Each row of a before or after table is a point. The points were changed in one or more steps. Then noise was added and the rows were shuffled. The steps act on columns, c1 being the first. What was done? A step turns or swaps two columns, mirrors them in a line or flattens them onto one, adds a multiple of one to another, or multiplies or shifts one. Angles are multiples of 10 degrees, from the lower column toward the higher: turns from -170 to 170, lines from 10 to 170 but not 90. Use the fewest steps. Two steps may share a column if one is a turn and the other turns, adds or multiplies; they go together, in the order done. Otherwise the lowest column goes first.

Before, 9 rows:
[[ 3.3  7.8  2.9]
 [-0.3 -2.6 -5.3]
 [ 3.6  2.5 -5.8]
 [ 2.7 -2.3 -2.6]
 [ 6.7  4.6  7.5]
 [ 1.4 -3.0 -5.7]
 [ 2.3  4.6 -1.3]
 [-0.4  6.3  3.6]
 [ 2.5 -7.2 -0.7]]
After (9 x 3):
[[ 4.4  2.8 -1.0]
 [ 5.6  2.4  4.2]
 [ 5.5 -5.6  5.7]
 [-0.7 -5.3  4.3]
 [ 3.7 -1.7  4.3]
 [ 2.6  4.6 -0.7]
 [-0.2  4.6 -0.5]
 [ 4.0  4.0 -6.0]
 [10.6 -6.5  1.2]]
Steps: multiply c1 by 1.6; multiply c3 by 0.7; turn c2 and c3 by 120 degrees

Before, 9 rows:
[[-3.7 -5.4  0.7  2.9 -0.5  4.8 -2.2  0.2  2.9]
 [-1.7 -3.8 -2.6  4.7  3.2  1.3 -6.9  3.5 -0.3]
 [ 4.0 -4.5 -2.5  5.1  1.7 -3.2  0.0  3.1 -6.7]
 [ 3.5  3.4  4.9 -2.5 -0.7 -2.9  2.4 -2.6 -0.8]
 [-3.2 -1.1  2.6 -2.1 -7.9 -2.0 -1.8  1.7 -1.0]
 [ 4.4  4.5  6.2 -0.3 -4.8 -2.8  3.3  3.8 -7.8]
 [-4.3  1.1  0.3 -1.0 -3.0  4.2 -2.1 -4.7  0.5]
 [-3.8 -1.2  5.4 -3.2 -1.5  1.5 -1.9 -3.4 -2.0]
 [ 0.6 -3.0  1.2 -1.6 -2.3  4.2 -4.7 -2.0  0.5]]
After, 9 rows:
[[  0.7   1.9   3.2   4.9  -4.6   2.3 -21.3   3.1  -0.1]
 [ -2.8   1.8  -2.4  -2.9   0.7   2.7  -9.4  -6.0  -2.0]
 [  2.6  -2.7  -1.8  -2.4   2.1  -4.6  10.3  -5.5  -0.5]
 [ -2.8   4.5   0.3   2.8  -2.2   8.3 -10.0  -0.6   2.8]
 [  2.1   3.7  -1.6  -1.7   0.3   6.7 -12.7  -1.4   0.5]
 [ -3.3   0.6  -4.7  -1.3   3.1   4.7 -10.4  -1.4   0.6]
 [  2.8  -1.1   4.8  -0.2   6.1  -3.9  14.0  -5.5  -7.8]
 [  4.0   3.1   2.8   5.3  -3.6  -1.3   4.2   3.2  -6.5]
 [ -2.1   4.8   2.1  -2.3   6.3   1.3  -8.2  -2.2  -0.9]]
Steps: turn c1 and c7 by 20 degrees; multiply c7 by 3; turn c2 and c5 by 150 degrees; add 0.7 times c2 to c6; turn c3 and c8 by -80 degrees

Before, 9 rows:
[[-5.2 -1.6 -2.8  6.3  3.1  2.1 -1.5  2.2  0.6  0.9  3.5 -4.5 -1.1 -8.5]
 [ 1.2  1.3  0.6  8.5 -2.5  6.5  4.0  4.3  3.2 -5.7 -0.9 -4.0  3.9  5.3]
 [-2.0  3.5  8.0 -2.3  0.1 -3.4 -4.9  0.1  6.2 -2.3 -2.1  7.4  0.5  1.8]
 [-3.6 -2.6  2.7 -4.8 -1.4  1.1  3.2 -0.4 -0.8  3.0  4.6 -5.0 10.2 -0.7]
 [ 6.3  2.9 -4.1 -1.8  1.5 -8.3  3.9  7.7 -0.3  3.5  4.0  2.5  4.3 -0.1]
 [ 1.6 -0.1 -0.4  0.6  0.8 -2.9  5.4  6.8 -1.3  3.7  0.4 -2.4 -4.1 -0.3]
 [ 5.2 -6.2 -5.6 -1.9  1.0  3.5  3.4  7.5  8.4  2.6 -8.4  4.0  5.9  3.6]
 [-1.7  0.2 -0.1  4.8  2.1 -2.0 -0.5 -5.1  0.3  4.7 -8.5  5.0 -1.6 -1.0]
 [ 7.2 -9.8  8.3 -1.0 -5.6 -1.3  0.3  3.9 -1.0  5.3 -6.7 -0.5  5.3 -3.8]]
After, 9 rows:
[[ -3.4  -2.4  -5.3  -4.7   3.9   0.7   3.2  -1.1  -0.8   3.0  -2.9   2.8
   10.2   3.6]
 [ -1.9  -2.3   4.7   5.1   7.0  -3.6  -0.8  -5.2   0.3   2.3   7.3   0.3
   -1.8  -4.4]
 [  7.7 -10.3  -0.2  -0.7  -0.5   2.8   0.3   3.8  -0.7   3.3   7.6   8.1
    5.1  -1.6]
 [ -4.8  -0.5  -4.6   6.1   8.2   1.8  -1.4   2.3   0.4   2.1   2.3  -2.4
   -0.8   8.3]
 [ -2.2   2.4   7.3  -2.2   5.3  -3.2  -5.3   0.1   6.2  -3.9   0.4   8.2
    0.6  -2.9]
 [  1.1   6.6  -4.1   8.6   3.3   5.5   4.0   4.5   3.1   0.5  -2.4   0.7
    4.1  -4.6]
 [  6.0  -3.4   2.4  -1.8   6.6  -8.3   3.8   7.4  -0.2  -2.8  -3.3  -3.7
    3.9   2.9]
 [  5.3  -4.5   4.0  -2.2   6.4   5.0   3.5   7.6   8.5   4.4   4.4  -6.1
    5.5  -7.9]
 [  1.2  -2.8  -2.4   0.9   6.1  -3.2   6.0   6.8  -1.3   0.7  -0.1  -0.4
   -3.8   0.6]]
Steps: turn c6 and c10 by 40 degrees; turn c2 and c6 by -40 degrees; swap c3 and c12; shift c5 by 5.0; turn c11 and c14 by 140 degrees
